Each row is a point. A path goes straight from each point to the next, and from the last back to the first. The post is the endless flat space through its rows: a point in 2 columns, a line in 3, a plane in 4, and so on, so that a path can go around it. How many times does the path go around the post? Going back the other way cancels.

Post:
[[-0.3 -0.3]]
Path (29 x 2):
[[ 1.4  0.3]
 [ 3.0 -2.8]
 [-0.5 -6.9]
 [-6.2  0.5]
 [-0.8  3.2]
 [ 1.3  0.6]
 [ 4.4 -2.8]
 [ 5.6  1.3]
 [ 0.4  3.8]
 [-5.4  3.6]
 [-3.2  0.0]
 [-1.0  1.8]
 [ 0.8  0.8]
 [ 2.1 -2.2]
 [-0.1 -5.3]
 [-4.0 -1.8]
 [-5.2  4.0]
 [ 0.8  2.9]
 [ 4.1 -1.2]
 [ 1.9 -5.6]
 [ 4.2 -1.1]
 [ 1.9  4.9]
 [-2.4  4.6]
 [-2.2 -0.7]
 [ 0.4 -3.2]
 [ 2.6 -5.6]
 [-1.0 -3.6]
 [-3.6 -0.2]
 [-0.4  5.5]]
Times around: 2

Post, 8 rows:
[[-1.9 -6.7  1.1  6.8 -3.7  3.2  3.4  1.3  0.8]
 [-0.5  3.2  3.5  0.2  1.5 -5.0 -0.9  2.3  2.3]
 [-1.2  5.6 -2.7 -1.5  3.9  1.5  4.2  2.0  1.6]
 [-0.9  1.2 -1.8 -1.3 -1.6  0.0 -3.7 -2.0 -1.2]
 [-0.8  4.4  1.6 -1.1 -0.1 -2.4 -2.9 -1.4  4.3]
 [ 1.2 -1.4 -0.3 -5.0 -5.9  0.2 -0.2 -4.6 -3.6]
 [ 0.2  5.9  0.6 -0.5  2.4 -0.8 -2.6 -2.9  2.0]
 [ 2.7  2.2  0.1  0.3  1.1 -2.1 -0.8 -0.5  4.1]]
Path, 24 rows:
[[ 1.3 -1.1  2.0 -2.0 -4.9  2.6  1.0 -3.4 -2.7]
 [ 0.7 -0.3  1.8 -0.5  3.5  1.6  0.4  2.4  2.5]
 [-0.6  2.4 -1.2  0.2  3.5  1.7  2.4 -3.6  2.5]
 [ 2.5  3.6 -3.5  1.3  0.0 -1.4  0.5 -4.4  1.8]
 [ 5.4  2.8 -3.4  4.3  1.9  3.7  5.9 -1.0  1.0]
 [-0.1  1.0 -0.3  0.0 -2.8 -0.5 -6.5  1.2 -3.1]
 [ 2.1  8.8  0.5 -2.1  5.3  1.5  0.3 -2.7  5.3]
 [-5.2  8.5  3.6 -7.7  0.1 -2.8 -4.0 -6.1  4.4]
 [ 5.8  3.7 -2.4 -6.4  1.8 -0.3  7.2 -6.7 -1.0]
 [ 2.3  5.9 -0.5  1.7  2.4  0.1  1.8 -5.3 -0.3]
 [ 1.2  0.2  0.0  0.8 -5.8  1.6 -2.1 -1.6 -5.6]
 [-4.1  4.7  0.5 -3.3  0.6  2.8 -3.8  0.7  0.5]
 [-0.3 -4.2  4.6 -1.4 -2.6 -1.8  1.9 -2.8 -2.6]
 [ 3.0  2.6  1.3  1.7  2.8 -4.3  8.5 -1.0  3.1]
 [-5.4  0.9 -4.4  3.5 -1.5  2.3  0.7  4.2 -0.5]
 [ 4.9  2.2  0.0 -3.6 -2.1 -4.4 -9.3 -1.5 -0.3]
 [ 0.6 -1.2  0.9 -2.1  1.4  1.0  0.1  1.3  3.3]
 [-1.8  1.2  0.8 -0.8  0.3 -1.8 -3.7 -7.8 -2.2]
 [-2.3  2.1 -2.1  0.1 -4.3 -3.3 -0.2  0.9  1.5]
 [ 2.8  0.2  4.1  1.1 -2.4 -3.7  0.1  3.3  1.9]
 [-3.7  7.8 -1.8 -3.2  6.6  5.6 -3.1  1.0 -3.9]
 [ 1.3 -1.4 -1.1 -1.9  3.0  3.3 -0.5 -3.9 -0.9]
 [ 1.4  0.7  0.0 -0.5 -1.0 -6.7 -3.4 -0.7  1.5]
 [ 4.8  8.0 -1.2  3.5 -0.4 -0.5 -2.5 -4.3  4.5]]
Times around: 5

Post, 17 rows:
[[ 0.0 -5.9  0.2  0.6  2.8 -3.8  0.1 -2.4  0.2  3.5  1.7 -3.8 -0.1 -1.2
  -0.8 -0.3 -3.4  0.6]
 [-3.2  1.5  0.2  7.4 -2.4  0.2 -0.4  5.3  5.0 -1.0 -2.6 -2.5  2.9 -2.4
  -2.6 -0.7 -2.7  0.1]
 [-2.2 -1.0 -3.4  3.0  0.0 -3.2 -3.2 -0.6  5.4  4.4 -1.3 -4.6  1.0 -0.3
  -2.3  1.6  0.5  0.1]
 [ 1.4  1.0 -1.3  2.4 -0.6  5.2  3.2  0.3  0.0 -0.4 -1.7  3.6 -1.0 -5.0
   0.1 -2.4  3.4  0.1]
 [-0.9 -0.5 -0.3 -7.9  3.0 -3.2  1.5 -0.9 -4.1  2.3  3.2 -5.4 -2.6  1.1
  -1.3 -1.6  0.0 -1.6]
 [ 4.8  0.8  1.7 -7.7 -2.4  5.9  4.7 -2.3 -1.7 -2.9 -1.3  4.0  0.5 -4.6
   3.2 -2.7  3.9  4.6]
 [-2.9 -2.0 -5.5  4.1  3.0 -1.8 -1.6 -1.4 -1.9  0.9 -1.7 -5.6  3.0 -0.3
  -2.1 -0.7 -2.5 -0.7]
 [ 4.2  0.3 -1.6 -4.3 -3.2 -5.3  1.4 -4.5  2.2  1.3  1.6 -2.2 -0.7  1.2
   2.6 -1.8 -2.6 -3.5]
 [-0.9 -1.4 -3.0  3.1 -2.1  5.9 -1.2  4.1 -0.4 -0.8 -1.1  3.6  1.1  1.4
  -0.2  2.8 -2.7  0.8]
 [-3.6  1.7 -0.5  2.3 -1.7  4.5  3.1 -0.6  2.0 -1.7  0.9  1.4 -1.0 -2.5
   4.8  2.0  1.3  1.9]
 [-1.6  0.0 -2.7  2.6  1.4  1.0 -2.0  1.4 -2.5  4.4  1.0 -3.0  5.5  0.3
  -0.8  0.8 -2.6 -1.9]
 [ 1.2  3.2  2.6 -0.3 -4.1  6.1 -0.7 -0.4 -2.8 -1.7 -1.1  3.6 -1.3 -3.7
   0.2 -0.4  1.9  3.7]
 [ 1.7  3.8  1.7  1.5 -0.3  5.0  1.5 -0.6  0.7 -4.7 -2.9  6.2 -0.3 -2.4
   1.8  4.0  1.6  1.1]
 [-5.0 -3.1 -2.1  1.0  1.6 -3.8 -1.9 -1.7 -1.5  4.6  0.8 -1.9  3.5  3.0
  -2.8 -1.4 -0.3 -1.5]
 [-3.2  1.7 -2.4  6.8 -0.4  1.8  1.2  2.9  0.2  4.0 -4.0  0.3  2.0  1.5
  -1.1  1.4 -1.9  3.4]
 [ 3.6 -2.5 -0.7 -2.2 -3.8 -8.2  0.6  0.0  0.3  0.8 -1.1 -5.6 -0.3  1.5
   4.7  0.6  2.3 -0.3]
 [ 1.5 -4.4  0.4 -2.8  0.8  0.0  0.3 -4.3 -1.6  3.1  0.4 -7.9 -0.1  2.4
  -0.8 -2.2  1.8 -3.6]]
Path:
[[ -0.8   0.5  -2.2  -1.0   4.5  -1.1   0.9   2.6   0.6   5.8  -1.8  -2.5
   -0.8   0.9  -5.6  -1.3  -3.5  -1.4]
 [  4.4   6.1   1.2  -1.8  -2.1  -1.4  -0.3  -3.1  -0.4   2.4  -2.8  -1.6
    0.6  -0.1   1.8  -2.2   6.0  -1.0]
 [ -9.1   0.8 -10.1   1.0   3.4   4.3   0.6  -0.2  -2.3   3.7   0.7  -1.9
   -1.6   7.4   0.8   1.3   4.0   3.4]
 [  0.4   0.4  -0.5  -1.9  -2.4   7.2  -1.6   4.6  -5.1   2.5  -1.4   0.0
    2.2  -0.3  -1.2  -2.6  -6.7   9.8]
 [ -1.3  -3.6  -3.0  -3.3   1.3   6.2   1.8   3.1  -0.4  -2.4  -2.4  -3.2
    2.6  -1.2  -6.0  -6.5  -1.0  -8.1]
 [  4.6   4.0  -0.1   5.0  -0.4   1.2   0.5  -0.9   4.1  -4.8  -2.2  -2.1
   -3.1  -6.3   0.7   4.0  -5.7  -4.9]
 [ -0.6   7.7  -2.5  -0.3   0.5   5.6  -2.6  -2.1   1.7   2.9   0.8  -4.0
    6.9  -1.2  -2.5  -2.1   0.2  -9.2]
 [  2.8  -3.0  -2.9  -3.5  -1.4  -2.9  -1.0  -0.2   5.9   1.5   0.8  -0.5
    1.1   0.6   2.6  -2.0   0.0   0.1]
 [  0.2   0.2  -0.5   1.7  -1.6  -0.1   0.2  -6.3   1.1   0.0  -2.7   3.3
   -2.4  -1.6   2.8  -2.3   3.1   1.0]
 [  0.8   5.0  -1.5  -2.3  -6.0   3.3  -0.5  -4.0   1.9   5.6  -1.6  -2.4
    0.9   1.5   1.3   0.0   0.1   0.6]
 [ -0.1   3.5  -0.2  -7.0   1.4   1.1   1.3  -3.0  -3.3   4.4  -1.4  -0.5
   -2.9   1.2  -2.8  -3.6   3.9  -3.1]
 [  5.2   3.0  -1.2   2.7  -6.3   4.0  -2.2   7.9   4.4  -5.0  -6.4  -8.0
    2.2   1.9  -1.0  -2.4  -0.7  -3.4]
 [ -3.2   2.7  -2.8   2.8   4.7   5.1   7.2  -1.8  -2.2   2.8   1.6  -4.0
   -7.1   4.4  -0.4   0.5   1.1  -1.3]
 [ -2.1  -0.3  -4.3  -3.0  -3.2   5.4   2.0  -1.1  -8.1   2.2  -3.1   3.2
    1.3   2.3  -0.8  -1.8   5.9   5.6]
 [  4.7  -3.1  -4.2  -0.2  -0.4   2.1   4.1   1.1  -4.3  -1.1  -1.7  -8.3
   -0.2  -5.9   3.3  -0.5   0.6  -1.8]
 [  2.5  -2.5   0.8  -0.2  -0.7   8.6   2.8  -3.4  -7.0  -2.0  -1.9  -1.9
   -3.0  -1.9   1.9  -4.2   4.6  -2.8]
 [  1.5  -4.6   2.7   0.8  -3.5  -1.2  -0.9   2.5   1.0   3.9   1.8  -5.2
   -2.1  -0.5   3.5  -1.6   4.2   0.0]
 [ -0.6   2.2  -4.0   4.0  -0.9   2.0  -3.9   1.3   3.3   2.1   0.3  -2.5
    3.8  -3.7  -2.9  -3.3  -1.9   0.6]
 [  6.2  -3.9   2.5   0.0   0.8  -4.9  -5.8  -3.2  -3.5  -1.4  -0.5   2.2
    1.3  -0.9  -0.4   2.6  -7.0   1.0]
 [ -0.2   1.0   2.4  -7.6  -0.1  -2.3  -4.3  -3.4  -0.4  -2.6   4.0  -2.2
   -2.2   2.2  -1.0   1.8  -2.1  -5.6]
 [ -0.3   4.9   0.2  -1.5  -3.9  -0.8  -1.8   9.3   1.6   4.5   3.2  -3.8
    4.5  -2.3  -1.4  -3.3 -10.2   4.2]
 [ -2.3  -0.8  -4.5  -1.3   3.5  -0.4   0.6  -0.1  -0.6   4.4   6.2  -0.9
   -1.1   0.1  -1.3  -0.8  -3.0   0.7]
 [  3.5   3.2   0.2   4.5   1.7   2.8  -0.6  -4.6  -1.8  -4.2   0.6   3.5
   -5.3  -3.2  -4.1  -2.4  -9.5  -0.3]
 [  2.6  -1.1  -3.5   2.4  -0.6  -2.2  -4.0  -0.9  -2.0   6.0  -2.4  -0.3
    1.1   5.0   0.3   0.8  -8.2   2.4]
 [ -0.2  -6.4  -0.3   0.5   2.1   2.7  -3.9  -2.3   2.2  -1.3   1.2  -4.0
    2.5   1.5   0.8   0.5   0.5  -1.1]
 [  1.7   1.6  -5.7   2.2   0.4  -1.2   2.0   2.7   4.4   2.4  -0.1   1.3
    4.0   0.5   0.8   1.7   3.9  -1.4]
 [  0.7   1.4  -1.2   2.7   1.7   4.1   1.3  -0.4   0.7  -1.4  -2.4   4.7
    4.7  -5.6  -5.1  -0.5   0.7  -1.1]
 [ -1.7  -6.7  -2.4   4.4   4.3   1.5   3.3  -1.9   4.3   1.2  -5.1  -9.2
   -4.5  -0.9  -3.0  -1.2   6.6  -4.2]]
Times around: 2

Post, 17 rows:
[[-2.2 -1.2 -0.4  0.0  0.7  0.5 -2.1  5.3  0.1 -2.7 -2.9  0.2  2.7  0.8
  -0.6 -1.4  0.3  1.8]
 [-2.5  0.0 -0.8 -2.8 -7.4  1.8  1.4  6.2 -1.1  0.5  9.5  1.3 -0.3  0.3
   3.4 -1.8  3.5  4.7]
 [-4.6  0.9 -3.9  3.4 -0.4 -1.5  0.6 -0.3 -2.9 -2.9 -0.3  0.4 -0.4  2.1
   2.7  4.6 -0.2  2.2]
 [-0.3  1.0 -1.0  1.7  0.4  0.8 -0.2  0.5 -1.4  0.5 -1.9 -5.4  3.5 -0.7
   3.8  0.7 -0.5  2.5]
 [-1.7  4.0  0.0  0.0 -1.2 -0.9 -0.6  4.4 -0.3 -3.4  0.8  0.2 -0.6  0.1
   1.5  2.8  5.1  1.8]
 [-4.5 -1.6  4.5 -0.2  0.2 -3.1 -0.1 -4.2  0.5  0.9 -1.3 -2.6  4.2  1.7
   3.7 -0.1  1.1  6.7]
 [ 4.6 -4.9 -3.2 -1.9  3.2  5.5  0.5  0.8  4.5  4.9 -2.5  2.5  3.3  2.3
  -2.1 -6.5  6.2  8.7]
 [ 1.6 -3.4  0.7 -3.2  2.8 -0.5  1.6  3.9 -3.0  2.7 -0.6 -1.5 -3.0  2.3
   0.7 -1.3  1.0  1.5]
 [-1.2  1.7  0.4  0.4 -1.1  0.3  3.6  5.3 -2.2 -2.6  3.4  1.6  0.7 -3.1
   1.1  1.7 -1.5  0.4]
 [-0.4  1.8 -2.6  0.7  0.3 -2.2 -1.2  2.0 -1.0 -0.3 -0.8  0.7  0.1 -1.7
   3.9  2.7 -4.5 -3.0]
 [ 1.4 -2.0 -3.2 -3.9 -2.9  3.0  3.5  1.2  2.6 -1.4 -2.5  1.8 -3.1 -1.2
   2.4 -1.1 -1.0  1.7]
 [-4.5  2.9  0.1  5.3  0.1  0.3 -3.0  0.4 -1.9 -0.6 -3.7  1.3 -2.6  0.2
   1.5  3.8 -0.9  0.5]
 [-0.6  1.8 -0.5  1.6  0.5  2.4 -0.6 -0.3 -3.1 -4.7 -2.2  1.1 -1.4 -0.1
   4.0 -1.1 -5.2  2.0]
 [-2.0  0.4  1.0 -4.8 -1.3  4.6  1.2 -0.4 -3.8  0.6  0.6  1.1  0.1  0.8
  -5.2  4.2  4.0 -2.2]
 [-0.3 -3.8 -0.3  3.4  3.6  4.1 -1.7 -4.1  3.5  0.2 -3.0 -2.5  1.3  2.9
  -2.6 -3.2  2.8  0.2]
 [ 6.1 -0.8 -4.3  2.4 -1.5  0.6  0.2  1.4  1.9 -1.2 -1.9 -2.2 -0.3 -1.2
   0.2 -3.4 -6.0  6.8]
 [ 4.1 -3.9 -4.6  0.9  3.7  4.4 -1.8 -1.9  3.1 -0.5 -1.5  1.2 -1.2 -5.3
  -0.2 -3.0 -4.8  6.0]]
Path:
[[ -2.7   5.3   6.3   4.2   1.0  -1.8  -5.3   0.9  -0.5   0.6  -1.9  -0.1
   -5.1  -4.2   0.3   3.8   4.1   3.1]
 [ -1.8  -2.7   1.2   0.6  -1.7  -1.5   0.7   0.7  -0.4  -0.4   2.9  -3.9
    2.0  -2.2   3.1   4.8  -0.4   0.7]
 [ -1.5   1.9   2.1  -1.6  -0.5  -1.6  -4.9  -2.2  -4.9   2.4   3.7   0.1
    2.0   3.4   3.3   4.3  -4.3   7.0]
 [ -3.0   3.5  -1.2  -3.2  -1.2   1.2  -0.3   1.3  -0.7  -4.3  -0.8   1.4
   -0.8   1.8   1.7   1.2  -3.9  -4.4]
 [ -1.0   2.9 -10.4   1.0  -1.5   0.0  -0.3   7.2  -0.8  -2.4  -2.0   4.2
    1.5   2.2   3.7  -1.3  -1.0   2.2]
 [  0.7  -2.1   0.3  -0.3   5.5   4.6   0.1  -2.5  -1.0  -2.3   2.5  -3.4
    8.0  -5.5  -2.3  -2.2   0.7  -0.1]
 [ -2.3  -1.0   2.8   6.0   2.7  -1.8  -5.3  -0.3   0.8  -0.7   3.0   2.3
   -0.7   3.1   5.9  -3.6   2.7   0.0]
 [ -6.2  -4.4  -2.7   5.1   3.3   2.2  -3.8   4.5   1.9   2.1  -0.7   6.6
    2.6  -1.0   1.0   3.6  -2.2  -5.5]
 [  2.0   8.5   4.2  -3.2  -1.5  -0.5   2.0   5.6  -5.9  -3.2  -1.6   0.6
   -1.1  -2.5   1.5   5.0  -2.7   5.4]
 [ -5.1   1.6  -0.9   4.5  -1.3   3.0  -4.4   4.6   1.8  -4.3  -6.0   3.6
   -3.9   7.2  -4.1  -3.5   1.5  -1.6]
 [ -1.3   2.1   0.4   0.6   1.5   4.0  -4.2   3.3   1.5  -4.9   4.3   3.0
    0.4  -4.6  -1.6  -3.5   1.6  -3.0]
 [  5.6  -5.1   3.0  -4.5   7.7   4.8   3.6   4.5  -1.1  -2.5   2.6   1.0
    1.8  -1.9  -6.8  -5.7   6.2  -4.6]
 [ -1.8  -0.4   5.4   2.7  -5.4  -0.8  -0.6   4.6   3.0  -3.0  -3.6  -3.5
    2.8   0.6   6.0  -6.2   0.1  12.5]
 [  2.4  -4.2   2.4  -0.9   3.8   7.7  -1.3   3.4   3.4  -2.2  -5.8   0.3
   -1.7   1.0  -5.6  -2.9  -1.6  -6.2]
 [ -2.0  -2.0   2.9  -4.0  -1.4   2.8   4.1  -2.4   1.9  -3.4  -0.5  -2.2
   -4.2  -2.9  -1.7  -1.1  -7.3  -2.8]
 [ -2.0   1.5  -6.1   0.4   0.0   0.9   1.3  -0.9  -3.0  -1.7   1.3   0.9
   -7.5   0.8   3.1   0.6  -3.9  -1.7]
 [ -1.6  -7.2  -5.8   0.6  -1.7  -1.3   0.6  -2.7   0.7  -0.5  -0.7   2.7
   -5.1   2.2   2.6  -3.0  -1.4   5.7]
 [  2.5  -1.8  -1.5   2.3   0.0   4.2   2.5  -0.5   1.8   3.1   2.9   6.3
   -2.3  -4.4  -1.8   1.5  -0.6  -1.2]
 [  1.1  -2.5  -1.5  -0.6   4.7   2.8   2.0   0.8  -3.3  -3.8  -5.4   2.3
   -2.9   0.4   3.9  -0.3   1.4   3.9]
 [  1.8  -4.8  -5.1   3.1   2.4   3.3   1.0   1.7   3.9  -2.5  -3.0   1.7
   -5.1   0.0  -2.1  -4.6  -0.8  -2.2]
 [  0.1   4.1   2.0  -4.0  -2.5   6.2   4.5   0.8  -2.4   0.2  -6.3  -1.9
   -2.5   0.8   1.9  -3.3   1.5  -0.2]
 [ -2.1   1.6  -2.3  -3.0  -3.0   1.4  -0.3  -1.1  -3.2   1.2  -4.3   3.4
   -6.5   2.7   5.6   1.4  -5.9   1.0]
 [ -0.4  -1.7   1.7   6.5  -0.1   1.0  -4.1   1.2   4.5  -1.1  -5.0  -3.9
   -1.1   3.3  -0.7  -1.8  -2.6  -2.0]
 [ -0.3  -0.7  -2.0   8.8   0.6   0.4  -5.6   0.2  -2.2  -3.9   3.7  -3.2
   -0.8   2.3   1.6  -0.8  -2.0  -0.2]
 [  4.8  -8.5  -3.4   0.7   3.9   5.9  -4.4  -2.1   4.9  -3.4  -0.6   0.6
    3.1  -4.5  -3.0  -6.0  -1.9   0.4]
 [  2.7  -0.2  -5.9   3.4  -2.3   6.3   4.8   4.4   2.8  -3.7  -7.4   1.0
   -1.5  -0.4   1.2  -1.0  -2.2   2.7]
 [ -4.6   3.7   3.4  -0.4  -0.6   0.8  -2.7   6.2  -8.1  -6.6  -0.7   1.1
    0.5   4.1   3.7   0.8  -3.4   3.8]
 [  0.8   1.6  -8.5  -2.5  -2.8   1.6   0.8  -1.9  -0.9   7.1   3.7   1.7
    0.4   1.3   2.1   3.4   2.6   2.0]
 [ -5.3   3.2   0.0   4.1   1.5  -5.4  -0.1  -1.0  -3.2   0.3   0.4   2.0
   -1.4   0.6   6.8   0.6  -0.6   4.5]]
Times around: 3
